Each row of a before or after table is a point. The points were changed in one or more steps. Then noise was added and the rows were shuffled. The steps act on columns, c1 being the first. Write out the steps. A step turns or swaps two columns, mirrors them in a line or flattens them onto one, adds a multiple of one to another, or multiplies or shifts one. Angles are multiples of 10 degrees, from the lower column toward the higher: turns from -170 to 170, lines from 10 to 170 but not 90. Use the fewest steps. Two steps may share a column if one is a turn and the other turns, adds or multiplies; they go together, in the order done. Otherwise the lowest column goes first.

Before (10 x 3):
[[-0.6 -2.8 -0.6]
 [-0.6 -6.6 -1.6]
 [ 1.6 -6.5  2.4]
 [ 9.2 -1.1  1.2]
 [ 3.7 -3.4 -2.6]
 [-0.6 -2.1 -1.5]
 [ 1.8  0.5 -4.0]
 [-0.5 -3.9 -3.1]
 [ 4.9  0.0 -3.0]
 [ 1.0 -2.0 12.3]]
After:
[[ -0.8  -1.6   1.9]
 [ -2.0  -1.9   1.5]
 [  0.4   2.8   4.3]
 [ -7.0  -1.5   0.0]
 [ -5.3  -2.1 -11.1]
 [ -5.5   7.6  -1.3]
 [ -2.5  -1.5   4.3]
 [ -4.4  -3.8   3.8]
 [ -1.6   5.5   3.2]
 [ -4.1   2.0   3.6]]
Steps: turn c2 and c3 by -160 degrees; turn c1 and c2 by 120 degrees

Before, 8 rows:
[[ -7.8   1.7   3.3  -3.3]
 [  0.7   0.3  -0.7   0.1]
 [ -1.8   0.2   0.9   6.0]
 [ -5.2  -1.2   5.7  -0.5]
 [  1.0  -6.3  -6.8   6.9]
 [  2.3  -1.8  -2.8   7.2]
 [  0.7  -6.4  -0.7   2.0]
 [-10.2   1.8   3.2  -3.1]]
After, 8 rows:
[[ 9.2  1.6  5.5 -1.1]
 [-1.0 -6.0 -0.7  1.3]
 [ 2.4 -0.2  1.2  1.5]
 [ 7.0  2.2  3.0 -2.2]
 [ 7.6 -1.6  0.6  0.5]
 [-4.2 -1.7  0.9  3.2]
 [-1.8  0.3  0.3  0.1]
 [-5.6 -6.9  3.7  2.6]]
Steps: turn c1 and c3 by -130 degrees; multiply c4 by 0.4

Before, 13 rows:
[[  4.3   5.4   1.8   1.0  -6.1   5.0  -5.4  -0.6]
 [  4.3   0.8  -0.9   3.4   1.3   4.5  -4.8  -1.7]
 [  1.9   7.3  -8.6   2.5   3.2   0.4   2.4   2.8]
 [ -6.2   3.5   3.0  -2.2   3.5   1.7  -4.9  -5.4]
 [ -1.2   9.1   1.6  -0.9   1.3   2.9  -6.4  -7.6]
 [ -6.8  -2.6  -5.2  -4.5   1.3  -6.3  -5.8  -0.4]
 [ -5.9   4.7  -6.5  -4.7  -9.1   0.1  -3.4  -0.4]
 [  6.3   0.1   3.5  -2.0  -8.0   7.2   3.0  -3.5]
 [ -0.3  -3.0  -0.5   4.6  -8.9   4.7   2.5  -0.1]
 [  6.3  -1.3  -0.9   4.5  -0.9  -5.9   0.6  -4.6]
 [ -3.6  -1.9  -4.5   1.7   0.9   4.6   1.8  -5.7]
 [ -4.4  -0.8 -10.1  -2.4  -1.0  -1.2  -9.9  -0.9]
 [ -5.8   1.0  -3.0  -0.6   1.1   7.3  -7.4  -2.7]]
After, 13 rows:
[[ 0.0  9.2  2.5 -5.3 -0.5  1.2  0.7 -1.4]
 [ 2.7  7.4 -6.5 -1.4  1.6 -3.7 -0.4  0.4]
 [-3.8  1.0  0.6 -0.9 -2.2  0.5 -1.9  2.0]
 [-3.8 -3.1  1.7  6.4 -2.3  0.9  0.9 -1.2]
 [-3.1  3.6  3.1 -3.9 -1.5  1.8  0.3 -0.6]
 [-2.0 -1.9 -1.6  2.8 -1.7 -0.6  3.4 -4.2]
 [-8.0  4.7 -5.1 -7.3 -4.6 -2.8 -1.2  1.5]
 [-4.3 -2.7 -6.6 -3.0 -2.5 -4.1 -2.1  2.9]
 [-3.6 -0.8 -8.2 -2.0 -2.0 -4.7 -3.8  4.2]
 [ 1.0  0.1  5.8 -1.9  0.9  3.2  2.8 -3.8]
 [ 4.1 -1.3 -3.0  4.9  2.5 -1.8  2.6 -3.0]
 [ 4.2  0.5  1.2  3.0  2.5  0.8 -0.8  1.4]
 [ 0.5  5.1  3.5 -1.9  0.8  2.0 -1.9  2.4]]
Steps: flatten c1 and c5 onto the line at 30 degrees; add -0.5 times c2 to c4; flatten c3 and c6 onto the line at 30 degrees; flatten c7 and c8 onto the line at 130 degrees

Before (12 x 9):
[[ 8.3  5.3  1.6 -3.0  3.4 -3.2  5.5  5.3 -6.6]
 [ 5.2  5.0  6.7 -2.9  2.9 -1.9  2.4  3.3  0.7]
 [-0.6  3.0 -1.6 -2.8  4.8  3.0 -0.4 -8.3  1.7]
 [ 1.5  8.5  4.0 -2.0 -0.1 -2.7 -1.0  1.1 -4.2]
 [ 1.5  5.5 -2.2  2.4  4.0  6.2  2.8 -4.2  3.8]
 [-4.3 -2.6 -6.1  2.9  3.9  5.8 -2.5  2.4 -0.4]
 [-1.5 -3.9 -6.8  3.5  1.5 -2.8 -2.5  2.3  2.1]
 [-4.6 -4.1 -7.7  3.3  0.1  0.5  0.2 -1.2 -0.6]
 [-6.5 -7.1 -2.9  1.5  2.5 -0.3  0.2  0.9 -1.7]
 [ 0.4  4.4  1.8  1.6 -0.8  5.3  3.8 -6.2  2.0]
 [ 3.7 -5.1 -6.6 -1.3 -1.3  4.9 -1.4  3.6 -0.5]
 [-3.8 -1.7 -8.9 -2.3  0.1  3.7  2.3  3.5  3.4]]
After:
[[  5.7   4.7   2.7  -4.9  -2.0  -2.7   7.1   3.2   0.1]
 [ -4.9  -4.8   0.3   5.1  -0.2   0.8  -8.2  -1.5  -0.8]
 [  3.4  -1.3  -1.2 -10.8  -0.7   5.0  -6.6   3.3  -1.0]
 [  0.2   1.4   3.7   4.0  -1.0   4.9   1.6  -5.6   3.0]
 [ -4.1  -3.1  -2.7   5.7  -5.8   3.9  -5.8   2.3  -1.0]
 [ -7.2  -4.8   0.1   4.2  -2.4  -1.2  -3.2   0.9  -1.3]
 [ -3.3   1.6   2.4   3.0  -1.1   3.3  -9.2   3.8   3.2]
 [  1.6   0.5   2.4   4.2  -6.0   4.2  -2.5  -3.5   3.6]
 [ -0.7   3.8  -0.4   1.7  -5.2   0.9  -1.9  -7.6   2.9]
 [  8.4   4.7   4.9 -10.0  -1.8  -4.4   1.8   4.2  -7.4]
 [ -1.6  -4.2  -2.9   0.7  -0.2  -3.4  -6.7   2.6   1.9]
 [  1.7   5.8  -1.3   4.2   1.1  -3.2   3.9   0.7  -3.6]]
Steps: turn c2 and c4 by 60 degrees; add -1.5 times c1 to c4; swap c3 and c7; mirror c5 and c6 in the line at 100 degrees; turn c8 and c9 by -10 degrees

Before:
[[  2.0   4.2  -1.9   4.7   3.2   2.6  -1.7  -4.0  -2.7   0.0  -0.4   4.7]
 [ -6.8   1.1  -2.1   3.1   1.5   0.7  -1.4  -4.2   3.4  -0.9   1.2   3.0]
 [  1.0   4.7   0.0   0.3   2.8   2.1   1.3   5.3  -3.0  -2.1  -4.0  12.4]
 [  1.7   4.1   0.3   3.1   1.8  -1.7  -1.8   3.4  -1.9  -2.4  -4.6   3.3]
 [  1.3 -13.6  -1.6  -8.4   2.4   0.9  -1.9  -4.4  -1.9  -2.8  -3.5   0.3]
 [  3.3  -1.9  -3.4  -2.9  -1.4  -1.4   0.9  -2.2  -0.2  -0.2   2.0  -0.3]
 [  1.8   1.3  -6.4   4.1   3.1   3.8  -0.1   0.1   8.2   0.4  -4.6   1.4]
 [  3.6  -1.0   2.6   3.3  -1.9   0.6  -1.7   1.5   7.8  -2.5   1.6   3.2]
 [  0.8  -3.2  -1.1   4.2  -1.1   1.3   4.8  -3.9  -1.8  -1.3  -4.2  -0.1]
 [  2.9   5.1   2.8   3.3  -8.4   0.9  -0.3  -4.6  -2.5   7.2  -4.9   1.0]
 [  1.4   3.2   1.7   4.4  -3.8   5.7  -1.3   4.8   0.0  -1.7  -0.7   0.5]
 [  1.3  -5.7   2.6  -1.0  -1.5  -1.2  -0.2  -3.2  -2.6  11.5  -1.4   0.5]]
After:
[[  0.8   4.8  -0.1  -2.6  -0.6   1.8   1.2  -6.4  -4.4  -2.4  -1.4  12.3]
 [  3.3  -1.9  -3.4  -1.7   0.1  -1.4   0.9   2.9   6.0   0.1   0.3  -0.2]
 [ -6.7   1.1  -2.1   4.5   3.4   0.5  -1.2   3.7  -2.4  -1.1   2.5   3.0]
 [  1.5   3.2   1.7   2.3  -5.6   5.4  -1.1  -3.6  -9.5  -2.7  -3.4   0.5]
 [  1.7   1.3  -6.4   9.2   1.5   3.7  -0.2  -3.6   1.2  -0.3   2.9   1.3]
 [  2.9   5.1   2.7  -0.5  -8.8   2.2  -0.1  -0.8 -10.4   7.0   6.8   0.9]
 [  2.1   4.2  -1.8   0.2   4.3   2.6  -1.7   2.2 -13.4  -0.5   3.4   4.8]
 [  3.6  -1.0   2.5   8.2  -1.8   0.2  -1.7   0.2   2.7  -2.8  -1.9   3.1]
 [  1.3  -5.6   2.5  -2.5  -1.0   0.8  -0.2   1.0  -1.2  11.6   3.4   0.4]
 [  1.6   4.2   0.1   0.0  -1.2  -2.2  -1.8  -5.8  -9.3  -2.1   0.2   3.4]
 [  1.2 -13.6  -1.4  -5.8   2.3   0.5  -2.1   0.0  15.8  -2.9   5.6   0.3]
 [  0.8  -3.4  -1.0   0.7  -1.4   0.9   4.8  -0.6 -11.4  -1.4   5.6   0.0]]
Steps: turn c4 and c9 by -60 degrees; multiply c9 by 2.5; turn c8 and c11 by -130 degrees; add 0.5 times c8 to c5; turn c6 and c10 by -10 degrees

Before, 9 rows:
[[ 3.0 -1.5 -5.0  1.0 -4.5  0.5  3.8  3.6  3.1 -0.5 -2.9 -4.1 -2.9  0.4]
 [-2.1 -1.9  0.3 -2.5  3.8 -0.5  3.4  5.9  4.1 -3.4 -5.6  0.7  3.9  1.5]
 [ 0.8 -2.3  1.3  4.2 -5.2 -0.1 -5.2  3.8  4.1  1.4  3.4  3.8 -1.0 -3.1]
 [-3.3  0.1 -7.5  4.0 -0.4 -0.1 -5.9 -1.1 -1.9  1.7  3.5 -6.0 -1.2 -3.8]
 [-1.9 -5.6 -0.8 -3.6  0.4  7.8 -5.5  2.1  3.9  0.8  0.5 -2.6  1.3  2.7]
 [-1.0  4.3  0.3 -4.8  4.5  2.6 -5.9 -2.8  5.3  0.2 -6.8 -0.9  1.1 -6.0]
 [ 3.5  4.5 -1.1 -2.4 -2.9 -2.2  3.4  4.3 -3.6 -1.8 -3.7 -1.3  0.0  3.5]
 [ 0.3  1.8 -8.7  5.7 -1.5  0.7  2.8 -2.7 -2.1 -0.7  1.0  0.3  6.0 -6.4]
 [ 4.4 -4.0 -1.1  2.5  1.2 -0.2 -2.3  1.7 -2.8 -2.1 -1.5 -4.3 -3.5 -5.9]]
After, 9 rows:
[[ -2.9 -10.5  -2.1   4.6  -2.8  -1.8  -0.4   2.6  -2.2   0.3  -2.9  -3.6
   -8.4  -5.2]
 [  2.2  11.0   2.7   3.0   0.9  -1.6   3.5   5.0  -3.8  -3.0  -3.6  -0.7
    0.1   4.9]
 [  2.0  -4.2   3.7  -2.2   4.3  -3.0   1.3   5.3   4.5  -0.9  -3.0   2.3
    9.3  -1.7]
 [ -5.4   4.8  -2.0   1.2  -5.3  -0.9   9.0  -2.3  -2.2   0.6  -2.7  -0.4
   14.6  -3.5]
 [  4.7  11.2  -4.5  -0.5  -0.3  -0.1  -3.1  -2.4   6.0   2.8  -6.8  -1.1
    2.9  -6.9]
 [  3.9 -13.3  -4.5  -2.3   1.9   0.9  -2.4   2.3   4.1   8.3   2.1  -1.3
    2.7   1.7]
 [ -0.5  -3.4   0.6   2.7  -3.1  -1.2   6.3   4.8   3.6   1.0  -4.6  -2.4
   -7.5   3.0]
 [ -3.4   0.5  -8.5  -3.7  -3.1   1.5   3.5   1.2  -2.2  -0.2   1.0  -6.5
   -3.2  -2.1]
 [ -4.2  -5.7  -4.0   0.7  -5.7   2.0  -3.4   1.4   4.4   0.4  -1.0   4.4
   -3.1   1.6]]
Steps: turn c1 and c4 by 90 degrees; multiply c2 by 2.5; turn c3 and c7 by -60 degrees; turn c5 and c14 by -40 degrees; add 0.7 times c5 to c11; swap c6 and c10; turn c8 and c12 by 20 degrees; multiply c13 by 2.5

Before, 8 rows:
[[ 2.3  1.5 -4.7 -5.3  2.9 -1.2  2.6 -4.7 -2.2 -0.6  6.1 -1.0 -6.0 -1.5
   1.2 -1.5  5.3  2.1  4.9  3.6]
 [ 3.4 -1.5  3.3 -3.3  0.1  2.9 -5.7  5.9  4.3 -5.2  3.1 -7.6  2.9 -0.5
  -4.1 -5.6 -2.7  2.6 -1.0 -3.6]
 [ 3.2  8.4  5.0 -3.6 -8.3  3.4 -0.4  6.9  1.9  4.3 -4.6 -2.3  5.4 -2.8
  -2.2 -3.4  1.6 -7.9  0.1 -5.3]
 [-4.7  2.5  7.4 -3.5 -2.4 -0.6  5.8  4.0  5.1 -3.4 -5.1  3.2 -2.7  4.1
   1.5 -6.5  6.9 -8.0 -5.7  5.2]
 [-1.9  6.1  2.7  1.6 -3.0  0.4  3.1  0.7  2.2 -3.0  2.9 -2.7 -0.6  0.6
   4.1 -4.8 -0.8  2.2 -3.1  3.6]
 [ 3.5  3.2  3.8 -2.0  1.8  1.5 -6.8 -1.4  2.9 -5.8 -1.4 -1.9 -1.1  0.6
   5.8 -4.1 -1.0 -3.0  3.4 -5.1]
 [ 2.4  4.5 -0.2  6.6 -1.1 -1.5 -2.0 -2.6 -6.2 -1.0  3.1  0.5 -0.9 -2.7
   4.6  1.0  7.2 -1.0 -5.4 -3.5]
 [-6.4 -1.9 -2.0 -3.3 -2.1 -4.1 -2.3  4.7  1.2 -2.2  7.3  2.4  6.0  6.5
  -3.9  1.4 -2.0  0.5 -7.0 -5.3]]
After:
[[-4.8 -4.1 -0.9 -4.0 -0.9 -0.6  6.1  3.9 -7.2  2.2 -2.2  3.4 -2.9  4.6
   1.2 -6.6  7.7  3.9 10.6  5.6]
 [ 2.9 -1.9 -0.9  7.0 -2.5 -1.3 -1.5 -2.4  6.3  4.4  0.2  0.8 -1.8 -2.4
   4.6  1.4  7.7 -3.3  4.2 -4.0]
 [-2.0 -4.3  3.2  1.8  2.2  0.3  3.1  0.3  1.0  5.7 -4.7 -3.0 -0.4  0.1
   4.2 -4.4 -1.0 -1.1  2.1  3.1]
 [ 4.0 -5.5  0.6 -1.9  2.5  1.2 -6.6 -1.3 -2.4  2.7  0.5 -2.0 -1.5  0.5
   6.9 -4.0 -1.1  6.1  0.4 -5.0]
 [-7.0 -1.3 -0.9 -3.5  3.8 -3.7 -2.2  4.7  5.0 -2.6 -5.1  2.4  5.2  6.2
  -4.0  1.4 -2.1 -5.1  3.9 -4.9]
 [ 2.5 -1.0 -1.4 -5.3  3.3 -0.9  3.0 -5.2  6.4  1.3  1.0 -0.8 -6.0 -1.9
   1.1 -1.4  5.9 -0.4 -7.4  4.4]
 [ 4.0  2.9 -3.1 -4.1 -5.6  3.9 -0.3  6.8 -4.5  9.4 -6.4 -1.6  6.0 -2.4
  -2.2 -3.1  1.5  6.9  6.1 -6.0]
 [ 3.6 -5.0  3.5 -4.1  4.8  2.3 -5.7  5.3 -0.6 -2.2 -2.9 -7.8  2.9 -0.5
  -4.7 -5.4 -2.7  0.5  1.1 -3.3]]
Steps: mirror c2 and c10 in the line at 50 degrees; turn c3 and c18 by -50 degrees; turn c18 and c19 by -140 degrees; turn c9 and c11 by -130 degrees; turn c5 and c11 by 60 degrees

Before (11 x 24):
[[ 0.5  2.8  5.6  6.5 -4.6  0.1 -7.5  5.2 -6.5 -0.5 -4.4  3.9 -0.2  4.9
   0.2 -3.7  0.6 -0.7  3.4 -8.4 -1.1  4.4  2.8  5.0]
 [-3.6  2.9 -0.1  0.4  3.7 -6.1 -3.0 -4.5 -7.2 -4.2 -5.2 -0.8 -1.6  3.4
  -7.7  4.6  4.1  2.8 -1.5 -4.0 -0.2 -4.3  3.6  4.7]
 [-2.0  6.0  6.7  5.6  0.3 -4.9 -0.8 -0.8 -6.2 -1.3  2.0 -4.2 -6.4  6.3
  -7.2  1.5  5.9  3.8  3.4  1.9 -2.0 -2.5  4.8 -2.7]
 [ 2.4  1.8  7.4  3.2  2.9 -3.2  3.2  0.7 -2.8 -2.1  5.5  2.1  6.1  3.4
  -1.4 -0.4 -1.5 -0.8 -0.8  1.7 -1.0  4.8  2.5 -1.9]
 [ 0.4  6.6  4.1  4.9 -4.6 -4.3 -3.3 -0.9 -3.0 -5.8  2.6 -5.7 -0.1  5.4
  -2.6  5.1 -3.6 -0.6  2.5  2.7  5.5  2.5 -5.9  5.0]
 [ 0.9  1.8 -1.0 -1.8  2.8  3.3  1.5 -3.3 -2.7 -5.2 -2.2  3.2 -0.2  4.8
   4.0  6.9 -6.5  2.0 -3.8 -6.6 -3.6 -1.6 -5.1 -1.8]
 [-3.5 -3.1  1.5 -5.5 -1.0 -4.4  4.0 -4.7  4.0 -1.9  3.2 -1.3  3.2 -2.2
  -4.8  5.7 -2.8 -2.0 -6.8 -7.3  3.6 -0.7  1.8 -2.9]
 [-3.5 -5.5  8.1  3.8  6.5  1.3  0.9 -3.0  0.0 -1.9  2.7  2.2 -4.6 -4.9
   2.8  4.0  0.2 -0.1 -2.6 -7.9  4.6  6.3 -2.3 -2.8]
 [ 0.6 -2.2  1.1 -0.9  5.9  3.8  1.6 -5.3  5.5 -7.2 -1.8 -0.9  6.2 -0.6
  -2.6 -0.5  0.5 -2.8 -6.7 -6.0  2.5 -0.4 -1.8 -2.0]
 [ 1.0  4.4  2.2 -5.0  1.6 -3.3 -3.7  4.5 -6.2 -7.8 -3.7 -0.7 -4.0 -0.7
  -3.7  3.7 -4.9 -1.2  1.2  3.4  4.2  6.4  3.3 -1.8]
 [-1.0  5.8 -0.1  5.4 -4.7 -5.1  1.9 -3.5 -5.5 -0.3  5.1  3.4 -1.0 -4.1
   1.9 -1.6  5.7  2.4  1.2  2.3 -1.7 -3.9  0.7 -2.8]]
After (11 x 24):
[[ 0.4 -2.2  1.8 -0.4  6.2  3.8  1.2 -5.4  5.0 -6.8 -4.1  4.5  6.0 -0.7
  -1.5 -0.2  0.7 -2.4 -6.8  4.3  2.7 -1.8 -2.4 -2.3]
 [ 0.4  4.7  3.8 -5.3  1.8 -3.7 -4.0  4.5 -7.8 -7.9  5.2  2.4 -4.0 -0.6
   3.3  3.5 -5.1 -1.0  1.0  1.0  4.7  2.3  3.5 -2.0]
 [-3.4 -3.1  2.2 -5.3 -1.0 -4.3  4.5 -4.9  3.3 -1.8 -7.9  5.5  3.0 -2.5
  -0.3  6.2 -2.7 -1.8 -6.7 -0.2  4.4 -1.5  1.8 -2.7]
 [ 2.5  1.0 11.8  3.4  2.8 -3.1  2.8  0.8 -4.0 -2.2 -1.7  1.8  6.1  3.4
  -0.7 -0.1 -1.8 -1.2 -0.6 -4.4 -1.6  1.4  2.7 -1.6]
 [-3.6 -5.8 13.1  3.6  6.5  0.5  0.3 -3.0 -1.7 -1.7 -8.1 -4.8 -4.6 -4.9
   2.4  4.0  0.1 -0.9 -2.4  0.7  4.6  0.6 -1.9 -3.1]
 [-2.1  5.7 10.8  5.8  0.0 -4.8 -1.1 -0.9 -4.8 -1.3  0.4  6.6 -6.6  6.4
   3.0  1.1  6.5  3.4  4.1 -1.0 -2.2  1.6  4.8 -2.6]
 [ 1.1  1.8 -1.0 -1.6  2.7  3.1  1.4 -3.3 -1.8 -4.9 -4.3 -5.3 -0.2  4.7
   1.3  7.0 -6.2  2.2 -4.5  7.0 -3.8  0.1 -5.0 -1.6]
 [-3.2  2.8 -0.2  0.2  3.2 -6.6 -2.6 -4.8 -4.8 -3.9 -0.3  5.9 -1.8  3.8
   4.4  4.7  4.1  2.9 -1.6  7.5 -0.4  1.9  3.7  4.8]
 [ 0.4  2.7  8.6  6.5 -4.0  0.2 -7.2  5.4 -7.0 -0.2 -5.0 -2.1 -0.4  5.3
   3.7 -3.5  1.1 -0.8  3.5  9.6 -0.9  2.7  2.5  4.8]
 [-0.1  6.9  6.8  4.9 -4.7 -4.6 -3.4 -1.0 -3.5 -6.0  1.1  5.5 -0.4  5.9
  -3.6  5.2 -3.5 -0.5  2.2 -2.2  5.1  1.2 -5.4  5.2]
 [-1.2  6.1  0.0  4.8 -4.8 -4.8  2.2 -3.5 -3.4 -0.1 -0.1 -2.9 -1.2 -4.4
   2.7 -1.6  5.1  2.9  1.0 -6.8 -2.0  1.4  0.9 -2.6]]
Steps: multiply c3 by 1.6; flatten c9 and c22 onto the line at 160 degrees; turn c11 and c20 by -120 degrees; add 0.3 times c14 to c20; add -0.5 times c13 to c12; turn c12 and c15 by 120 degrees
